Rows are points. Two turns around zero, p and q, are shown by what they do to some points. Write where each new point lands after one turn and then the other. Backwards means that the second turn is done in reverse. Each puzzle has new turns, and all numbers are rounded.

Turn p:
[28 -4] -> [28  3]
[ 0 48] -> [-12  46]
[-28 -44] -> [-16 -50]
Turn q:
[ 24 -12] -> [ 21 -16]
[20 40] -> [27 36]
[  1 -40] -> [ -7 -39]
[ 10 -27] -> [  5 -28]
[-55  39] -> [-47  49]
Where do these land?
q, then p: [-28 -18] -> [-27 -20]
q, then p: [ 23 -10] -> [24 -8]
q, then p backwards: [ 27 -21] -> [ 15 -31]
p, then q: [-7 76] -> [-12  75]
p, then q: [-15 -27] -> [-13 -28]

Turn p:
[-42  31] -> [-34  40]
[  8 -32] -> [  0 -33]
[ 41 -19] -> [ 36 -28]
[ 29 -20] -> [ 24 -26]
[-36  40] -> [-26  47]
Turn q:
[ 46 -30] -> [ 29 -47]
[-29 -28] -> [-38 -13]
[-10   1] -> [-9  5]
[-7 56] -> [18 54]
Where do these land?
q, then p backwards: [ 20 -28] -> [ 14 -32]
q, then p: [34  2] -> [ 28 -20]
p, then q: [-54  25] -> [-26  53]

Turn p:
[76  2 13] -> [ 75 -17  -1]
[  2   6 -33] -> [ -1  13 -31]
[ -6 -18 -13] -> [-12 -13 -15]
[ 8 10 -3] -> [10  9 -2]
[-59 -25  65] -> [-54 -27  69]
[-21  23 -28] -> [-19  33 -19]
Turn q:
[-59 -38 -50] -> [-52 -65 -23]
[ 2 19 36] -> [-2 36 20]
[28 43 18] -> [23 49 -7]
[ 8 19  2] -> [ 7 18 -8]
[ 22 -43  -6] -> [ 25 -37  19]
Where do these land?
q, then p: [ 27 -61  21] -> [ 26 -53  37]
p, then q backwards: [12 28 -8] -> [20 23  9]
q, then p: [-48  -1 -41] -> [-54  -9 -31]
p, then q: [ 9 34 28] -> [16 39 14]

Turn p:
[-22   3 -37 -19] -> [-14  -9 -30 -32]
[  7 -30  37  29] -> [  5 -21  35  38]
[ 32 -33   1  19] -> [ 36 -26   7  22]
[-5 20 -5 14] -> [-10  14 -15  12]
[-13  40   4 -43] -> [-17  41   3 -40]
Turn q:
[ 23   6  26 -26] -> [ 21  24  15 -26]
[ 27 -28 -37 -40] -> [ 28 -28 -34 -42]
[ -7  -7 -15  41] -> [ -4 -21  -4  39]
[-23  25  -6  31] -> [-25  11  -6  37]
[-19   3  32  -5] -> [-18  13  30  -7]
Where do these land?
p, then q backwards: [  4 -13  23 -23] -> [  2 -17  29  -8]
q, then p backwards: [ -8  10 -76   5] -> [-18   3 -65  38]
q, then p: [ 2 23  8 -1] -> [-7 21 -9  4]
q, then p backwards: [ -8 -47  17  31] -> [ -3 -51  29  11]
p, then q backwards: [ 30  30  20 -21] -> [ 26  26  33 -12]
q, then p: [-20  -2   8   9] -> [-20  -6   9   8]

Turn p:
[ 10 -11  13  10  15 -45] -> [ 12  -1  26   0  -4 -44]
[-22 -10 -19 -24  -6  15] -> [-26 -21 -17 -11  -7  15]
[ 10   4 -18 -11  17   0] -> [ -4  -2 -13 -14  19 -10]
[-17  23  -3  -4 -31  23] -> [ -3  12 -23   2 -23  33]
[-26  -6  -6 -49 -25  30] -> [-27 -23 -15 -30 -21  43]
[  8  18  20  19  27 -12] -> [  4  33  19   5  14 -19]
[-16  14 -23   7 -29  16] -> [ -2   1 -35  14 -18  19]
[ 41 -10  17  16  11 -18] -> [ 36   0  25   3  21 -19]
[ 11 -22  19  36  20  -9] -> [  9   0  33  31  18 -18]
Turn q:
[ 19  13  -7 -27   3 -39] -> [ 28   1 -10 -33   0 -30]
[-18 -16  41  28  -2  34] -> [-18   0  40  40 -11  23]
[-37  10   5  10 -18  34] -> [-46  21  11  17   2  12]
[ 22  15  -3 -23   8  -6] -> [ 23  12  -4 -26   2   1]
[ 15  20 -15   4   9 -31] -> [ 26   7 -23  -3   8 -24]
[ 12  -6 -16 -17 -13  -5] -> [ -1  -8 -15 -23 -10   0]
[ 38   3 -20   0  -7 -28] -> [ 31  -6 -33 -12 -16 -12]
[-32 -35  25  20   3   4] -> [-22 -29  32  30   1  -2]
[-19  -5 -10   5  17  35] -> [-20   0   4  10  25  30]
Where do these land?
p, then q: [-12  14 -23 -13  24   7] -> [-14   0  -8 -11  34 -12]
q, then p backwards: [ 10   5 -17   0  27 -38] -> [ 39  -2 -26   5   6 -17]
p, then q: [  3 -24   3 -13 -76  18] -> [-21 -22 -13  -3 -52  55]
p, then q backwards: [18 18  5  5  2 -5] -> [11 21  3 -4 10 -6]
p, then q backwards: [ 19  -3 -25 -11  21  18] -> [-11  -1 -32 -10  25  -2]
p, then q: [-23  -3  24  46  11  -1] -> [  1  23   9  49  -7 -18]
q, then p: [ -6  -7  13 -10  25  -2] -> [ 0  3 27 -7 14 -1]
q, then p: [ -9   1  18  -3 -34   3] -> [  0   6   0   3 -38   9]

Turn p:
[ 24 -57   8 -21   2  32   1   2] -> [ 20 -53  -5  -9   3  29 -30  15]
[  6  24 -12  76 -15  39  22  26] -> [ 30  58  -9  36 -20  52  20  19]
[-11  15 -21 -19  39 -55 -34 -24] -> [-30  -6 -28  -8  35 -59  22 -21]
[-13 -31 -24 -33   4  32  33 -10] -> [-19 -35   0 -35  -4  46   4  -3]
[ -7 -35  24   0 -17  42 -13 -26] -> [  1 -25   5  18   0  35 -46 -20]
[-30   6 -23 -26  -7 -33 -22  21] -> [-42   2 -17 -15 -19 -38   1  12]
[ 37  49  15  51 -40  24  16  13] -> [ 58  66  18  15 -24  18  -1  -1]
[-13 -37  34  -3   7   9  24   1] -> [ -6 -37  33  18   2  21  -4  11]
[-10  21   8 -48  43 -28 -31   4] -> [-33  -3   2 -26  45 -51  -8  11]
[ 12  55   0  44 -31 -11  21  -4] -> [ 28  61  15  13 -24  -4  27 -20]
[  5 -10 -10 -22  14 -51 -18  -2] -> [ -9 -26 -15  -9   5 -51  13  -1]
Turn q:
[  4  16 -62   7   6  22  -1  33] -> [  1  -8 -33  14 -17  -5  14  63]
[  8 -12 -37 -37  20  35  19   9] -> [ 16   8 -25 -34   6  19  30  40]
[  2  -8  -5 -22   4   8 -36  24] -> [ -8   8   0 -18   0  11 -32  30]
[ 36 -24 -33  -7  25  -2  10  48] -> [ 34 -15   6 -20  11 -21   2  60]
[ -4  21  30   6 -65 -33  10 -48] -> [ -6  13  14  12 -52 -13   0 -76]
[  2   2  43  24  21 -24 -23 -57] -> [  4  20   0  25  38  -6 -28 -63]
[-14 -30  44  34  -8  14  -6 -29] -> [  7 -25  14  18  18  35 -15 -48]
[-45  -9  35  15   2 -43  -1 -29] -> [-34 -20   3   0  20 -19 -13 -61]
[ 12  45 -14 -20  -5  23  29  50] -> [-15  20  24   3 -24  -2  43  55]
Where do these land?
q, then p: [ 26   8  17 -49 -35  48   3  22] -> [ 12  35  44 -31 -17  21 -47  16]
q, then p: [  6  39 -24 -45  30  48  29  18] -> [-11  40  33 -42  -9  26  31  47]
q, then p backwards: [ -6 -10 -11  59  -6 -23 -22  23] -> [ -4 -50  36   3  -3 -18 -34   2]
p, then q: [ 24  24  -9 -23  -5  41  59 -17] -> [ 12  53  20 -29   4  48  27  -1]
p, then q: [ 10 -35  -5  29  23 -32 -39 -26] -> [ 35 -37 -38  16  19 -35  -6  -4]
q, then p: [-45 -36 -23  26 -21 -22 -26   0] -> [-24 -44 -50  16 -21   1 -17 -13]
p, then q: [  8   2   5  -6  -3 -55   1  -6] -> [ 10 -13  12 -14  -3 -41   3 -31]
q, then p: [-31  18   1  39  -5 -17 -35 -22] -> [-22   8 -40  43  -2   2   7 -29]
q, then p: [  9 -10  49 -31  21  14  31   7] -> [  0  -5  53 -19  42  10  -8   4]

Turn p:
[ 19   7  -3  12  46 -15  44   2] -> [ 17  28   6  37  43 -18  15   0]
[ -8 -21 -11 -58   2  34 -23  45] -> [ -4 -21   0 -50  28  44 -17  42]
[ -2 -13 -35  -3  10 -29   9  26] -> [ -5  -9 -18   3  22 -26  12  37]
[  6  37  42  20  -2   3 -15  -7] -> [  2  29  25  18 -34   8 -25 -14]
[-28  -6 -18  -6   4 -22   4   4] -> [-27  -1  -8  -8   9 -19  15  13]
[ 17 -16  16   5   7 -40   0  -2] -> [  4 -15  23  17   6 -36 -10   2]
[ -9 -41   2 -18 -57 -23 -18  -1] -> [ -8 -59  13 -34 -30 -19  10   8]
[  3 -15  -1  36   1  55 -30 -22] -> [ -3 -20 -32  20 -14  45 -20 -38]
[  7  20  54  49 -25  13  14 -13] -> [ 11  12  33  43 -50  18   9 -29]
[-24  16 -27 -38  43  34  19 -15] -> [-12  39 -22 -31  51  24  12 -15]
[ 18  33 -18   0 -30 -10  -5 -16] -> [ 25  16 -18 -16 -33 -21   0  -4]
Turn q:
[  9 -18  60  16   7  -5 -37  52] -> [ 21 -11  76   5 -24  -2 -33  20]
[  4  15   2   7 -22  22  -7 -24] -> [-12  20 -13   2 -15   7 -12 -28]
[ 13  33 -28  27  31   6  -3 -18] -> [ 21  32 -28  30  25  18  -4   1]
[  5   0 -21  32   7  -4  76 -10] -> [ -5   7 -23  40  -2   3  73   3]
[ -3 -14 -22  -1 -24  -5 -26 -27] -> [-13 -14 -29   2  -2 -19 -28 -18]
[-12 -21  16 -26  31  20 -25   8] -> [  6 -29  23 -21  18  31 -21   0]
[  3  -9 -24 -33 -57 -20  44  46] -> [-21 -12 -21 -38 -48 -35  40  43]
[-31  26  -3   8  23  -7  -3   2] -> [-13  22   8   6  36   6  -2  15]
[ 11 -12  21 -30   4  -8 -19 -30] -> [ 16 -16   7 -25  12 -10 -13 -37]
Where do these land?
q, then p: [ 19  -4 -39  -3  20   0 -14  37] -> [ 23 -20 -19   7   7  17 -15  44]
p, then q: [  9 -38 -41 -10 -40 -18  22 -15] -> [ 15 -49 -23  -6  -4 -25  46   6]
q, then p: [-31 -34  -4  31  24   7 -10 -37] -> [-37 -16 -19  40  15   9  -6 -36]
p, then q: [ -9  10   4  13 -29 -11  40   3] -> [ -7  15   6   4 -22 -14  44  -2]
q, then p: [ -8   1  35   9   2  37 -11  24] -> [ -4  -1  25  -6 -28  42 -10 -12]
p, then q: [ -7  30 -19 -38   2   0 -44  31] -> [  0   6  -3 -49   0   8 -38  41]
q, then p backwards: [ 43  47   9  -9  22  37  30 -34] -> [ 10  42  -9  -2  -2  60  40 -31]
p, then q backwards: [-13   9  38 -29   9  -6   1   8] -> [-24  15  38  -6   5   3 -11  17]
q, then p: [ -4 -21  17  37 -10 -44 -15 -18] -> [-21 -12  13  39 -14 -44 -13 -12]

Turn p:
[-22  -4 -11  25 -32 -13 -14   0 -19] -> [-18  -1   6   7   1 -36 -28  -4 -24]
[ 19  26 -25   8  -9 -18   4 -17  24] -> [ 18  33 -16  22 -25   0   2   3 -14]
[ -5  18  18 -24 -10  25 -27   1 -23] -> [  9   1  42 -10  13  11 -19 -23   9]
[-18  -4 -15   7   8 -19   1   3  17] -> [-13  17 -23  -4   0  -9  -5  15   1]
[  4 -23  14  28  -7 -22 -15 -12  -3] -> [ -7  -8   4   2 -11 -45  13   4   2]
[ 27 -13   9 -13   5 -19  12  18   7] -> [  9 -15  -2 -15 -26  10  14  23   3]
[ -1  -1  20 -17  -7  15   8 -21  22] -> [-17  10  11   8 -10  19  21 -18  14]
[  9 -23   9  24   5  16  10  30  10] -> [ -9 -31   0  18  10   1  10  32   7]
[ -3  17  -9  -3  18  16  24   7 -13] -> [ 12  -5 -12  -2  25  25   2  -3 -15]
[-19 -22 -12 -16  12  17  -8 -21 -15] -> [ -9 -10 -15 -10  13  -2 -12 -34  22]
[ 10  29   1 -20  15   3   7  13  -6] -> [ 24   9   6 -14   8  28   0   5  -7]
Turn q:
[  2  34   1  10 -10   7  -3   0  -6] -> [ -4  33  12   1  -5   0   7   7 -10]
[ 19 -14   7  13   0  -9 -16 -18 -16] -> [ 25   2   5  18  17   6 -19  -5  -1]
[ -4   0  17 -56  12   1  -3  -4   3] -> [  4 -32  17 -40   8  15  15   4 -12]
[-13  10   4  25 -30  10   6  -7  27] -> [ -6  22  -3   1 -43  -6 -17  -8   0]
[ 11  15 -25  -9  16 -20  13 -16  -5] -> [ -9  14   2 -12  30   6   9 -20  18]
[  8  -7  -4 -14   4  34 -12  -8 -17] -> [ 14  -5 -13   0  10   9  11  -3 -36]
[-17 -14   4  -5   8   0 -15   9  20] -> [-13 -21  -9  -6  -9   9 -15  14   0]
[-32 -11   9  -1  -3 -29  15 -12  -8] -> [-20 -22  29   8  -3  -9 -10 -20  12]
[14 -8 -8 39 25 12 14 33 15] -> [ -3   7 -39  31 -10   3  17  20  28]
[-18 -13   1  -4 -29   6 -18   1 -21] -> [  0  -9   9   6  -1 -24 -18   0 -32]
[ 30   8  -7   2   6 -12  18  22  10] -> [ 10  13 -12  -8   7 -10  18  12  32]
Where do these land?
p, then q backwards: [-6  8  5 13  5 25 -1 11 30] -> [  3  13   2  24  28 -12  -6  10 -13]
p, then q: [  6 -24 -56 -10 -16  -6   3 -76   3] -> [ -9  52  -5 -10  15  -6 -54 -62  -7]
q, then p: [ 10  11  11  13  21 -14   6  -2 -12] -> [-1  3  3 16 15  7 24 14  3]
p, then q: [ 22 -10  -2   0  -5  -5  14   5   3] -> [ 10  -2 -11   6  -5 -23   0  -6  -3]
p, then q: [-15   0   5  -5   9  -8  17  16  -3] -> [-12 -15  -4  -5   8  -3  18   4 -12]
p, then q backwards: [ -1  -5 -12  -1  11  -4 -21  19 -10] -> [ 12 -12   1  -5  -9 -19 -17   8  10]
p, then q: [ -5 -17  22  13   5   0  -4  11 -12] -> [ -3 -30   5   1   0  -1   1   3  17]
p, then q: [ -3   7  20 -23   6 -11 -21  -6  12] -> [  3   5  16 -30 -20   8   7   6   3]
p, then q backwards: [-11  18  -2  -1 -37 -13  -6   6  -5] -> [-23  15   5   7 -26   3 -20 -12  -5]
p, then q: [ 3 11 10  0  0 36 13 16 -7] -> [ 12 -14 -14  26  -9  21  14   4  -8]
